Every row gives one point. Each copy is the shape, with its points in the same order, turned, moved and blurred by noise. Say if it was mirrored as well.
(in the rows, 128 means zero)

Shape (7 x 3)
[[101 125 169]
 [109 160  95]
 [132 170 103]
 [136 101 187]
 [128 177  71]
 [111 138  76]
 [141  99 169]]
Copy 1 (7 x 3)
[[ 88 132 125]
 [161 122  94]
 [172 138 107]
 [ 76 129 169]
 [196 131  94]
 [168  93  85]
 [ 94 119 163]]
Copy 1 is: only turned
Copy 2 (7 x 3)
[[ 92 169 155]
 [178 162 117]
 [185 144 134]
 [ 84 118 164]
 [206 147 114]
 [174 144  97]
 [ 92 113 160]]
Copy 2 is: only turned
Copy 3 (7 x 3)
[[143 153 152]
 [108 169  70]
 [134 161  59]
 [171 126 154]
 [111 176  48]
 [ 87 142  74]
 [165 111 148]]
Copy 3 is: only turned

Shape (10 x 4)
[[225 166 124 178]
 [ 92 125 141  48]
 [112 139 111 166]
 [136  22 156 128]
 [124 158 150 167]
 [110 136 141 172]
 [116 113 154 121]
 [144 137 150 130]
 [121 164 154 174]
 [113  90 150 160]]
Copy 1 (10 x 4)
[[135  71 231 177]
 [ 71 117  94  75]
 [115 150 144 167]
 [207 106  89 106]
 [116 156 181 145]
 [131 166 158 151]
 [128 136 134 108]
 [121 117 166 119]
 [117 163 191 145]
 [164 149 129 129]]
Copy 1 is: mirrored
Copy 2 (10 x 4)
[[197 198 181 104]
 [ 79  94  80  78]
 [126 149 126 165]
 [106  43 192 116]
 [107 170 147 137]
 [105 152 155 156]
 [ 95 110 137 117]
 [124 138 144  99]
 [106 184 148 144]
 [100 107 167 147]]
Copy 2 is: only turned
Copy 3 (10 x 4)
[[134 189 142 208]
 [ 54  84 128  71]
 [154 142 117 111]
 [140  19 120 156]
 [148 146 157 117]
 [162 132 144 112]
 [116  92 142 112]
 [115 121 150 134]
 [155 150 167 114]
 [161  84 137 125]]
Copy 3 is: mirrored

Shape (9 x 6)
[[102  98 103  96 158 192]
 [158 132 197 137 113 124]
 [148 104 136 154 181 124]
 [129 169 123 146  81  78]
 [129 143 104 174  90 114]
 [154 101 127  93 144 135]
 [ 80 163 148 122 151 152]
 [137 155  48 169 187 171]
 [138 198 176 124 193 143]]
Copy 1 (9 x 6)
[[ 91  87 119 167 171 156]
 [167 158 170  84 138 147]
 [183  96 115 128 147 134]
 [140 201 129 127  91  90]
 [137 150 118 131  75 115]
 [124 120 117 103 170 143]
 [133 151 162 187 155 149]
 [156 115  54 207 110 175]
 [196 178 148 163 180 182]]
Copy 1 is: only turned
Copy 2 (9 x 6)
[[127  47 168 142 161 169]
 [181 161 144 102 120 120]
 [144 107 113 122 172  97]
 [102 184 109 120 108 151]
 [103 147 111 165 111 137]
 [148  82 113  98 140 145]
 [118 141 179 126 180 164]
 [109  87  88 209 209 151]
 [169 163 137 115 225 160]]
Copy 2 is: only turned
Copy 3 (9 x 6)
[[112 159 100 108 122 204]
 [119 139 201 114 127 120]
 [ 70 132 160 154 149 148]
 [136  80 123 117 132  75]
 [132  76 119 142 112 116]
 [119 179 134 131 145 147]
 [ 99 106 127  60 136 161]
 [101  79  87 158 181 205]
 [ 99 108 181  72 205 158]]
Copy 3 is: mirrored
Copy 4 (9 x 6)
[[ 59 151 151 135  83 125]
 [169 114 166  91 146 171]
 [111  94 164 152 160 127]
 [167 144  78  98 174 133]
 [153 125  79 146 152 147]
 [112 114 159 101 107 101]
 [ 97 185 149 119 151 160]
 [105 160 136 227 138  91]
 [143 185 207 128 182 130]]
Copy 4 is: mirrored

Shape (14 x 8)
[[137 153 180 188  77  95 163 104]
 [140 112 154 199  66 111 175 160]
 [ 87 123 111 161 175 120 140 117]
 [134 146 145  62  85 145 108  69]
 [165 130 144  96 100 121  79 114]
 [ 55 150 138 129 179 115 105 143]
 [153 100 195 191 119  88 181 133]
 [160  97 196 183  61 136 143 130]
 [ 91 171 131 137 163 185 124 126]
 [148 106 149  99  86 116 124  74]
 [ 82 144 121 143 140 126 110 141]
 [201 147 138  89  87 123  91  91]
 [ 88 118 115 122 166  66 212 118]
 [ 91 124 102 151 164 107 107 101]]
Copy 1 (14 x 8)
[[145  81 153 184  88  99 152 118]
 [158  67 133 174  55 139 165 159]
 [142  98  99 117 175 128 129 171]
 [143 158 160 127 135 157 107  43]
 [179 169 177 120 113 144 116 103]
 [102 149 101  93 167 109 133 170]
 [154  58 184 165 104 125 186 169]
 [152  90 177 191  62 164 144 146]
 [118 164  79 157 174 153 142 138]
 [160 110 179 129 124 155 109  81]
 [125 140  96 115 135 122 119 156]
 [206 170 185 138 116 137 128  66]
 [135  42 106  72 161 115 180 129]
 [151 115 112 104 173 111  99 155]]
Copy 1 is: only turned
Copy 2 (14 x 8)
[[166 111 144 208  95  81 159 121]
 [147  61 136 183  80 111 193 119]
 [118 135  77 151 168 130 144 106]
 [116 164 181 122  91 113  63  67]
 [122 111 189 126 122 115  71 122]
 [ 68 169 116 149 169 143 134 148]
 [194  96 154 186 133 114 192 130]
 [152  69 184 202  86 131 149 100]
 [114 176  75 164 123 169 104 132]
 [141 119 187 130 116 112 112  68]
 [ 83 135 102 157 143 125 127 129]
 [154 114 188 111 104  99  61 109]
 [142 169 103 100 140  97 218  99]
 [115 127  83 144 182 107 129 102]]
Copy 2 is: only turned

Shape (12 x 9)
[[155 105 126 137  76 122 186 181 166]
 [164 121 144  51  81  83 152 146 145]
 [120 149  93 183 172 144 101 102 109]
 [121  90 120 112  82  98 145 205 106]
 [ 69 161 143 151 154 146 121  97 127]
 [139 110 172 133 141 109 123  88 131]
 [145 102 102 148  49 167 156 160  84]
 [151 100  86 104  85  68 156 154 122]
 [135 157 163 153 175 126  71 125 127]
 [123  50  93 127  85 135 139 165 129]
 [107 156  96 147 156 149  38  91 150]
 [113 141 169 169  92  87 108 113 138]]
Copy 1 (12 x 9)
[[101  76 134 102  77 120 216 125 167]
 [177  73 184  70  74 109 154 110 139]
 [ 90 170 100 156 160 110 120 144 103]
 [ 90  43 122  55  87 114 146 128 144]
 [ 80 128 165 180 145  91 102 119 107]
 [144  89 152 146 144 114 158 111  72]
 [ 79  90  78 107  39 141 149 127 130]
 [130  93 117  55  88  76 166 109 146]
 [123 108 150 148 173 118 110 180  99]
 [ 92  55  77  89 104 126 162  97 150]
 [140 140 100 180 164  94  77 149 141]
 [113  72 143 154 121  60 155 160  91]]
Copy 1 is: only turned
Copy 2 (12 x 9)
[[155 100 141  59  73 184 158 165 121]
 [138  94 189  56  88 103 109 126 112]
 [131 182  54 152 133 131 141 116 156]
 [171 102 125  66 110 123 141 201  86]
 [ 69 157  93 138 136 125 144 149 168]
 [119  92 132 145 134 115 143 107 149]
 [140 123  96 106  73 168 137 169  48]
 [168 102 115  42  98 118 122 131 100]
 [145 154 122 180 128  90 144 134 174]
 [168  80  88  92  97 170 101 179  98]
 [123 170  72 174  96  96  81 136 191]
 [111  98 103 127  87  90 179 138 162]]
Copy 2 is: only turned
Copy 3 (12 x 9)
[[127 148 125  96  53  82 150 187 135]
 [137 197 121  62  61 125  85 146 111]
 [135 100 177 165 172 123 134 110 135]
 [128 116  95 113  56 112  77 176 143]
 [ 85 148 162 171 146 154 140  98 148]
 [153 174 185 126 100 146 123 106 171]
 [144  79 109 136  35 108 142 134  96]
 [153 142  98  77  87  78  88 137 138]
 [141 153 208 173 143 155  97 134 138]
 [116  78 131  86  50  97 108 136 156]
 [ 98 118 225 153 166 114  94  89 109]
 [127 180 164 179  87  98 107 111 151]]
Copy 3 is: mirrored

Shape (15 x 11)
[[149 214 136 151 164 121 127 113 199 166 158]
 [112 111 127 101 158 178  78  91 145 112  98]
 [184 115 137 121  49 171  98 156  88 135 114]
 [166 125 124 124 101 130  94  88 164  78  56]
 [146  99 138 134  69 105 107 107 110 148 140]
 [129  92 108 143 117 122 105 122 136 119  60]
 [121 176  77 153 187 154 131 147 206 138 150]
 [143  77 169 114 159 151 136  95 149  82  75]
 [115 194 132 137 195 109  99 191 193 118 129]
 [167 115 149 187  66 160 137 114  91 153 111]
 [124 206 137 170 191 159 111 148 207 167 146]
 [153 132 146 194  55 142  90 104  64 110 135]
 [172 120 119 120 163 140 111  94  89 128  76]
 [138 127 115 108 146 153 151  98 126  77 109]
 [ 97 152 135 104 127 146 135 109 133 120  64]]
Copy 1 (15 x 11)
[[127 229 174 105 133 144 165 122 144 181 127]
 [168 133  82 145 125 182 128  85 161 120 131]
 [ 87  95 116 112  62 149 165  63  77  97 158]
 [141 135 123 174 105 127 179 111 154  57 127]
 [105  94 122 157  79 113 158 112  98 158 150]
 [116 117  94 147 107  99 128 103 152  92 113]
 [108 232 103  80 140 158 133 144 169 161 129]
 [158  80 131 136 146 149 127 120 177  84 148]
 [167 234 142  66 102 135 103 147 138 132 114]
 [ 50  98 149 142 106 127 143  67 107 128 166]
 [123 242 161  78 125 161 121 104 172 176 127]
 [ 74 120 140 189  80 129 120  74  70 116 193]
 [151 123 102 130 165 109 149  63 123 102 152]
 [133 128 104 132 166 165 145 135 123  95 149]
 [129 129 123 139 145 159 128 100 125  97  78]]
Copy 1 is: mirrored
Copy 2 (15 x 11)
[[190 169 135 127  95 170 112 124 212 174 136]
 [133 136 156 163 152 149  58 127 114  84 141]
 [100  97 128 174  74 108 150 186  83 122 171]
 [162  88 166 211 108 152 102 152 116  99  87]
 [106 105 102 160  75  86 123 132 126 127 112]
 [141 107 110 185 104 161  91 127  80 108  95]
 [196 191  94 168 145 195  98 123 173 158 158]
 [150  57 146 163 149 168  97  95 117  72 127]
 [198 205 110 138 102 215 133 125 171  91 137]
 [106  82 129 173  62 117 137 114  91 170 158]
 [190 193 129 135  97 208  94 111 189 157 175]
 [106 126 156 194  53  75 156 102  85 144 142]
 [168 103 153 127 135 130 105 130  68 124 116]
 [144 107 145 174 178 148 133 118 120 114 122]
 [105 128 155 153 138 192 109 129 114 120  98]]
Copy 2 is: mirrored
Copy 3 (15 x 11)
[[175 148  88  98 108 175 187  52 162  98  77]
 [123  76 119 153 148 206 148 124  80 112 116]
 [146 187 126 133 115 135  91 177  69 111 145]
 [154  74 128 120 124 181  66 138 127  82 126]
 [123 155 138 127 117 118  91 121 111 161 156]
 [158  82 129 132 148 131  94 152  92 122  99]
 [196 107  75 130 117 166 211 107 152 111  51]
 [131  61 184 102 149 176 130 139  95  90 121]
 [158 131  73 113 184 140 200  95 160  60  47]
 [168 174 169 144  84 121  98 125  74 126 120]
 [192 140  75 119 143 182 214  65 134  93  34]
 [144 179 174 196  94 119  95 105  82  95 151]
 [168  87 109 124 114 138 125 110  50  90 157]
 [134  75 128 136  98 151 162 155 108  78 127]
 [103  83 114 122 100 150 125 128  88  91  81]]
Copy 3 is: only turned

Shape (14 x 11)
[[105 160 169 137 173 163 129 115 164 117 121]
 [ 96  83 126  81  73 136 123  95  78 119 115]
 [138  95  99 114 153 204 195 107 172  94 177]
 [148 170 168  90  84 119 139  92 156 171  91]
 [ 75 106 125 149 134 105 107  94 159 180 149]
 [138 157 126 155  97 153 196 125 145 156 124]
 [132 178  89 140 122 115 129  76 112 163  95]
 [145 151  77  90 132  97 131 143 107 166 125]
 [174  97 178  78 144 163 173  67  79 103 131]
 [ 68 107 137 141  82 118  96  79  98 103 173]
 [167 183  74 112  87 159  98 134 126 143 167]
 [159 117 174  92 160 141 155 126 182 141 121]
 [174 134  80 148 101 141 142  96 113  87 138]
 [ 93 137 136 167 133 176 102 157 163 194 100]]
Copy 1 (14 x 11)
[[ 30 127 107 140 148 158 106 143 141 130 124]
 [160 165 153  90 102 157  78  84 120 126 110]
 [ 70  61 167  56 142 162 115 162 122 122 186]
 [ 86 152 127 171  69 176 146 100 110 178 129]
 [114  87 122 139 138 136  95 112 182 180  82]
 [ 86 115 139 123 132 133 137 144  74 196 142]
 [104 100  71 130 106 162 110  97  82 179  87]
 [132 100  84 111 103 126 165  92 101 129  93]
 [104 148 160  87 156 239 133  88  97 107 154]
 [156 166 107  87 141 152  54 117 172 167 121]
 [117 126  71  62  74 144 164 167 111 163 111]
 [ 65 106 155 159 127 175 160 131 139 110 144]
 [144 106  84  87 124 179 110 160  77 147 149]
 [ 61 115 141 147 122 112 120 171 130 162  46]]
Copy 1 is: only turned
Copy 2 (14 x 11)
[[ 35 127 139 138 123  86 130 126 137  74  89]
 [122 110 222  92 110 176 129  77 133 158 105]
 [ 63 121 121 108 213 162 158 109 177  62  94]
 [ 87 169 236 154 112  81 178 102 112 110  94]
 [114  93 154 148  81  83 136  40 146  87  93]
 [ 83 141 138 179 133 133 200 111 136 126  78]
 [ 81 160 152 153  93 109 157  60  84 144 125]
 [148 163 141 118 128 106 141  98  69 125 107]
 [ 73 123 211 151 189 145  95 149 133 131 151]
 [112  59 177 105  58 152 137  67 157 116 140]
 [110 147 126  90 141  89 213 108 103 136 158]
 [ 98 157 190 156 175  86 121 132 138  58  90]
 [ 89 166 121 119 134 165 155  90 137 125 174]
 [ 90 120 125 127 116  49 160  88 160 134  40]]
Copy 2 is: only turned

Shape (16 x 12)
[[146 106 147 136  83 126 161 122 163  98  96 143]
 [165 110 150 113 123 152 162 181 119 105 157 126]
 [ 84 117 161  89  98 154 124 158 139 149 126 163]
 [110 141 136 149 120 123 114 197 119 101 125  55]
 [204 148 165 115  81  92 123 177 146  83 147 123]
 [104 157 105 109 158 106 147 126 142 134 106 123]
 [ 89 105 180 135 159 153 110 142 151  83  63 180]
 [126  88 113 100  96 123 165 196 110 122  80 176]
 [147 145 182 181 137 136  94  98 137 168 146 139]
 [247 134 147  96 115 150 153 118 147 189  88 110]
 [ 99 115 212  75  46 156 172 113  79 154 132 136]
 [129  22 134 113 151  84 129 184 142 141  58 143]
 [115 124 170  93  73 138  95  80  96  73 146  93]
 [144 150 114 175 112  90  32 118 127  96 157 129]
 [ 98 117 131 128 108 191 173 138 125 130  94 156]
 [155 157 145 151 192 113 102 173  99 151 108 131]]
Copy 1 (16 x 12)
[[124  86 156 102 103 106 175 130 110  88  98 100]
 [114 152 184  75 121 113 124 132  96  92 154 116]
 [ 90  71 143 114 110  85  74 118  98 128 140  95]
 [130 174 194 115  61  45 130 146 107 153 124  84]
 [137 120 227  81  80  99 146 164 160  98 137 157]
 [ 76 140 117 115  98  98 156 134 143 175 127  94]
 [ 72  95 138 126 168  66 116 189  99 104  76  65]
 [123  91 133  50 135  89 138 146  62 136 126 132]
 [134 126 192 165 141 133  94 111 173 139  89  76]
 [110 135 174  38  92 157 129  66 165 117  58 124]
 [ 82  82 183 149 110  90  98  49  63  96 123 159]
 [143  89 135  40 175  27 156 118 113 138 115  74]
 [117 143 155 186  87  54 100 110 133  79 112 162]
 [189 132 164 177 110  92 110 190 189 149 117 120]
 [ 99 109 123 116 116 127 120 115  49 117 102  83]
 [105 177 182  89 151 103 110 161 151 184  93  93]]
Copy 1 is: only turned
Copy 2 (16 x 12)
[[136  95 100 145 120 140 144 150 185 161 145 121]
 [173  98 157 111 128 144 126 170  92 154 162 129]
 [116 122 172 114 137 177  95 130 149  93 155 143]
 [ 85 128 147 151 117 155 107 164  59 181 153 112]
 [196 156 120 152  95 148 103 185 120 172 174  89]
 [106 150 125 124 180 125 139 126 117 134  97 122]
 [118  91 133 185 160 205 106 140 154 132  95 192]
 [131 127 145  84  94 192 159 175 149 145 120 167]
 [143 123 109 197 131 120 103  80 105  92 160 146]
 [207 125 118 115 117 146 176  48 112 165 157  81]
 [135  74 173 108  97 169 121 139 154  46 148  70]
 [133 124 193 130  74 156 147 126 146 194  71 194]
 [130  90 104 134 103 140  39 149 130 111 121  65]
 [115 172  51 165  94 125  41 136  93 143 136 152]
 [106  73 130 103 151 172 158 134 144 108 151 146]
 [152 168 137 172 142 162 136 120  43 135 109 157]]
Copy 2 is: only turned
Copy 3 (16 x 12)
[[142 169 156 101  86 107 148 154 149 100 115 118]
 [134  98 104 116 105  79 141 171 128  93 106 171]
 [105 124 164 113  81 158 158 155  81  93 148 158]
 [ 51 136  97 138 138  82 119 181  91 132 112 118]
 [129 167  95 115  81  93 136 234 153 132  98 163]
 [103 157 108 110 118 137 111 102 117 140 151 154]
 [119 164 216 151  74  98 114 115  75 126 108 160]
 [132 145 116 113  69 148 138 131  87  58  68 144]
 [118 108 154 164  85 114 178 147 153 198 153 137]
 [145 125 116  86 142 141 202 145 201 157  67 184]
 [163 102 151  44  86 138 209 183  53 124 146 127]
 [ 68 139 147 105  35 129 120  93 120 104  31 135]
 [142 111 156  70 112 113 100 220  96 168 150  97]
 [107 134 124 186  81 137  81 202 153 194 148  98]
 [147 125 166 120 128 130 159 116  91  75 131 135]
 [ 97 126  94 180 102 110 137 123 107 185  96 175]]
Copy 3 is: only turned

Shape (15 x 12)
[[ 88 156 195 179 150  84 141  64 163 111 102 103]
 [175 112 155  92 120  96 133 187 151 207  65 136]
 [125 107  85 118 170 152 167 124 115  80  86 137]
 [162  89 109 102 163 107 116 119 110 124 114 141]
 [146 108  54 136 158  88 121 125 131 145 128 120]
 [153 135  81 140 116 130 107 115  67  99 128 124]
 [ 99 117 168 189 137 127 171 140 130 123  91 102]
 [ 97 124 173 159 106 117 218  93 138 135 126  56]
 [156  73 163 108 111 124 114 119 177 179 100 155]
 [ 95 159 179 181 176 160 155  99 149 103 153  54]
 [102 122  60 136 148 158 113  96  93 136  89 103]
 [194 110 104 128  97 129 152 160 183 175  80 176]
 [124 133 163  74 105 103 145 168 185 188 107 185]
 [ 62 109 161 193 114 105 135 120 153  92 142  51]
 [124  96  80 163 165 132 135 115  78 144 136 160]]
Copy 1 (15 x 12)
[[129 117  67 193 181 166 117 122 111 181 156 114]
 [ 71 170  50  84  43 122 161 120  92 134  98 120]
 [ 96  98 171 129 114 149 177 109 183 148 119 139]
 [105 129 148 104  91 195 156 107 117 124 112 143]
 [137 105 125  66 117 188 192 144 120 139 114 141]
 [176  95 172 120  98 159 145 139 127 121  91 147]
 [122  86  82 140 117 120 116 109 151 198 133 119]
 [174 123  87 148 140 100 147  70 134 204 173  86]
 [ 87 162  69 103  71 148 140 102  95 124 167 172]
 [158 136 111 140 181 144  83 124 182 190 166  87]
 [161 125 140 106 136 151 173 124 170 152  86 188]
 [ 82 119  67  89  48 116 189 142 121  88 151 141]
 [ 42 163  75  90 106  87 153 115  66 113 137 130]
 [165 103 114 129 150 133 104 141 117 247 177 125]
 [138  70 136  77 126 173 142  96 140 120 100 164]]
Copy 1 is: only turned
Copy 2 (15 x 12)
[[170  88 105  72 173  95 168 162 121 102 221 149]
 [104 109 136  98 139 105  87 160 148 240 129  75]
 [153  87 151 196 130 112 106 158 117 103 126 127]
 [158 120 161 142 129 107 138 168 159 141  94 112]
 [137  98 137 126 116 130 160 174 118 117  75  77]
 [128 113 157 147 128 133 141 109 173  74 107  98]
 [112  54 118 107 186  96 110 151 122 114 163 147]
 [149  72  83  88 197  43 110 111  93  95 165 119]
 [108 142 158  86 116  53 114 176 130 189 138 118]
 [147 102 122 111 238 106 160 121  78  84 174 162]
 [124  71 185 160 118 109 168 117 108  99 125  94]
 [ 83 137 146 108 102 109  59 186 119 171 132  71]
 [128 133 119  76  90 113  77 142 109 226 142 131]
 [103  73  66 101 184  72 183 129 112  83 152 168]
 [139  76 193 116 125 127 128 151 132  86  76 127]]
Copy 2 is: only turned
Copy 3 (15 x 12)
[[145  81  82 123 124 124 131 196 181 202 152 143]
 [146 180 204 168 134 155 151 166  86 149  56 193]
 [ 61 139 158  96  98 126 117 129 117 148 168  87]
 [128 159 177 123  94 165  78 160 112 144 125 107]
 [104 184 160 122 122 138  68 175 142 106 148 150]
 [ 99 126 121 106  95 165  90 141 107  78 132 113]
 [116  93 142  96 132 100 167 158 158 146 104 136]
 [176 120  86  69 121  80 169 157 139 151 117 144]
 [137 173 165 138 133 145 115 208 102 175  56 125]
 [158 103  79 121 126 118 172 139 196 150 165  87]
 [ 80 152 121 142  88  88  92 145 118 103 144  95]
 [ 90 185 186 120 145 163 147 221  64 130  88 151]
 [140 164 164 161 187 154 123 173  68 179  79 176]
 [131 101  76  80 145 100 130 151 211 146 102 136]
 [112 123 179 119 124 110  74 176 118  81 144  91]]
Copy 3 is: mirrored

Shape (18 x 12)
[[152 165 113 162 140 100  73 113 130 135  92 159]
 [113 110 141 187 183 127 134 119  77 100 119 220]
 [ 85  78  70  91 154 156 124 115 115 111 126  73]
 [131 111 108  94 106 136  90 207 162 149 114 136]
 [125 154  93 124 122 190 144 124 177  94 165  56]
 [144  74 115 123  75 118 123  41 103 130 173 133]
 [163 200 136  59 106  73  97 155 115 114 167 139]
 [202  87  74 120 137  69 155  82 128 120  90  61]
 [ 76 186 132 157 126 156 124 161  97 128 136 137]
 [160 138 106 150  86 136 151 188 117 207 145 104]
 [114 105 163  90 104 126 100 156  84 151  98 161]
 [125 159 149 129 129 119 113 187 160 144 186  98]
 [ 90 124  72  80 151 128  93 201 165 139 114 135]
 [ 82 154 138 133 131 196  70 213  97 130 126  96]
 [165 105 125 114 106 148 125 105  72 166 203 131]
 [ 76 126 119 161 165 103 145 125 118 159  71 105]
 [106 104  89 178 104 113 134 112  88  92 120  78]
 [110 147 106 143 103 147 118 128 126  53  85 122]]
Copy 1 (18 x 12)
[[164 131 154  83 117 151  60  76 163 153 167 159]
 [172  85  75  82 167 153  81 163 154 142 163 207]
 [118 166  78 122 154 124  97 111 161  51  96  85]
 [ 89 159 157 129  87 181  59 152 179 117 128 103]
 [128 185 111 176 157 196 150  75 150 101  98  90]
 [180 107 128 159  98 100 136 103 132  41 162 147]
 [133  98 183  89  68 160 159 114 197 162 139  85]
 [109 160 155  72 104 101 126  49 100  69  80 172]
 [158 170  86 114 143 171 121 149 174 174 171 105]
 [148 220 147 141  61 155 115 161 128 144 110 140]
 [110 114 136 123 104 105  67 180 149 137 162 109]
 [152 149 143 125  96 222 124 142 126 138 120  74]
 [ 85 158 113 102  95 193  52 135 204 107 111  90]
 [134 186 127 132 171 175  69 177 170 157 139  50]
 [206 126 137 159  86 113 137 153 144 101 106 125]
 [124 169  59  70 121 143  66 107 107 135 148 133]
 [146 189 116  88 166 132 135 113 130  71 160 143]
 [ 95 155 133 117 184 152 116 100 176 121 175 138]]
Copy 1 is: mirrored
Copy 2 (18 x 12)
[[132 131 104 209 104 114 152 149 113 104 155 114]
 [132 137  90 166  23 185 109 170 146 106 117 155]
 [120  97 119  93 104  78 100  96 112 190 111 174]
 [ 95 161 185 128 116  68 173 110 144 105 134 161]
 [139 136 117 122 202 131 151  97 133 198 106 192]
 [139  86 149 102 134 182  73 111  76 121 171 135]
 [150 127 117 141 181  95 123 103 182  34 133 122]
 [181  94 109  73 121 104 162 126  78 162 154  65]
 [ 64 154  86 174 131 140 126 125 160 119  85 166]
 [ 70 162 140 101 152 133 194 111  82  85  86 136]
 [ 80 156 162 128  91  99  84 149 141  84 121 127]
 [112 121 160 153 164 130 179  98 165 102  69 154]
 [109 150 148 140  87  47 166  76 157 128 121 182]
 [ 38 139 129 163 140  76 139 160 156 131  70 201]
 [127 104 135  94 146 159  96 127  76  66 107 169]
 [ 94 139 104 158  69 115 132 110 119 171  84  89]
 [ 79  83  87 106 121 147 138 134 122 176 142 120]
 [ 99 147  93 143 136 121 124 153 170 176 169 149]]
Copy 2 is: only turned
Copy 3 (18 x 12)
[[117 150  90 147 132  91 131 135 157  74 109  90]
 [122 180  77 196 196 176 134 160 143 101 128 139]
 [194 100 184 166 124 101 116 185 113 168 144 131]
 [148  59 129  99 148  93 152 163 171  95 117 164]
 [163 105 204  90  80 157 125 162  91 119  90 121]
 [187 126 140 169 115 153 127  61 140 155 187 110]
 [106 123 169  80 131 109 166 133 176  55 200  97]
 [217 147  86 126  85  70 156 142  83 142 172  72]
 [ 62 138 147 123 146 144 120 155 149 129 103 150]
 [127 108  94  65  77 116 164 125 170 148 128 169]
 [121  97 109 131 183 102 102 133 174 116 172 159]
 [135 132 162  44 140 130 154 151 188 113 106 133]
 [151  62 152 122 158  98 169 219 177 105 112 140]
 [ 93 112 189 101 143  91 100 170 153 116  86 203]
 [165 142 143 132  90 156 136  89 183 134 194 173]
 [133 138  83 135 143 102 104 196 138 179 105  97]
 [147 152 142 148 140  97 152 118  90 181 121 118]
 [114 114 145 153 161 107 133 134  65 108 107 108]]
Copy 3 is: only turned
